Each point is reached from the start by the listed moves, each made once or not at all, plus a little noise. Say if it took an odd or an even number of moves. Then give how often each move was made.

Moves:
(1): [ 0.00  0.59 -0.25 -0.11  0.48]
(2): [-0.17  0.25  0.01  0.13 -0.01]
Start: [ 0.16  0.19 -0.08 -0.17  0.02]
Points:
[ 0.00  1.03 -0.33 -0.13  0.49] -> even (1, 1)
[ 0.16  0.19 -0.08 -0.16  0.02] -> even (0, 0)

Moves:
(1): [ 0.38 -0.16 -0.03  0.10 -0.04 -0.15  0.00 -0.13 -0.04 -0.25  0.07 -0.07
  0.41]
(2): [ 0.15  0.15 -0.32 -0.22  0.00  0.29 -0.02  0.24 -0.28 -0.20 -0.02  0.33
 -0.09]
(3): [-0.06  0.16  0.35 -0.07  0.08  0.26  0.24 -0.09 -0.13  0.01  0.13 -0.17
  0.04]
(4): [-0.12  0.12  0.02 -0.07  0.22 -0.10 -0.16 -0.31 -0.16 -0.21 -0.04 -0.05
 -0.17]
(5): [-0.22  0.16  0.03 -0.15  0.12 -0.08 -0.22  0.13  0.35 -0.15  0.02  0.18
  0.27]
(6): [ 0.01  0.45 -0.34 -0.04  0.02  0.20 -0.09  0.04  0.17 -0.11 -0.16  0.02
  0.05]
(7): [-0.01 -0.09  0.06 -0.10 -0.18  0.01  0.21 -0.05  0.20 -0.32  0.07  0.10
  0.04]
(8): [-0.02 -0.21  0.01  0.03 -0.12  0.15 -0.20 -0.09  0.25 -0.05  0.12 -0.04
 -0.07]
(9): [ 0.10  0.50  0.20  0.03  0.13  0.00 -0.05  0.04  0.31 -0.14 -0.20  0.09
  0.10]
(10): [-0.19 -0.01  0.08  0.02  0.00  0.06  0.03  0.15  0.07 -0.11  0.31 -0.18
  0.04]
(11): [-0.02  0.10  0.00 -0.26  0.05  0.18 -0.27 -0.01 -0.43 -0.24 -0.32  0.04
  0.05]
Start: [-0.09 -0.13 -0.06 -0.13  0.07 -0.26  0.10  0.07 -0.21 -0.01  0.03  0.01
  0.28]
Points:
[-0.36  1.29  0.19 -0.41  0.62  0.02 -0.17 -0.12  0.34 -0.62 -0.27  0.09
  0.61] -> odd (0, 0, 1, 1, 1, 1, 0, 0, 1, 0, 0)
[-0.19  0.00  0.04 -0.57  0.16 -0.19 -0.10 -0.31 -0.61 -0.81 -0.24  0.12
  0.18] -> odd (0, 0, 0, 1, 0, 0, 1, 0, 0, 0, 1)
[-0.06  1.20 -0.08 -0.67  0.30  0.71 -0.10  0.47 -0.50 -0.79 -0.24  0.15
  0.47] -> even (0, 1, 1, 0, 0, 1, 0, 0, 1, 1, 1)
[-0.61  0.34 -0.26 -0.33  0.27 -0.04 -0.54 -0.02  0.45 -0.63  0.31 -0.05
  0.39] -> odd (0, 0, 0, 1, 1, 1, 0, 1, 0, 1, 0)
[-0.20  0.16 -0.29 -0.87  0.04  0.13 -0.20  0.40 -0.35 -0.93 -0.24  0.66
  0.53] -> even (0, 1, 0, 0, 1, 0, 1, 0, 0, 0, 1)
[-0.18  0.73 -0.06 -0.63  0.43  0.16 -0.40  0.16 -0.69 -0.92 -0.24  0.23
  0.20] -> odd (0, 1, 0, 1, 0, 0, 0, 0, 1, 1, 1)
[-0.54  0.61 -0.28 -0.57  0.26  0.10 -0.44  0.42 -0.04 -0.66 -0.16  0.07
  0.71] -> even (0, 0, 0, 0, 1, 1, 0, 0, 0, 1, 1)
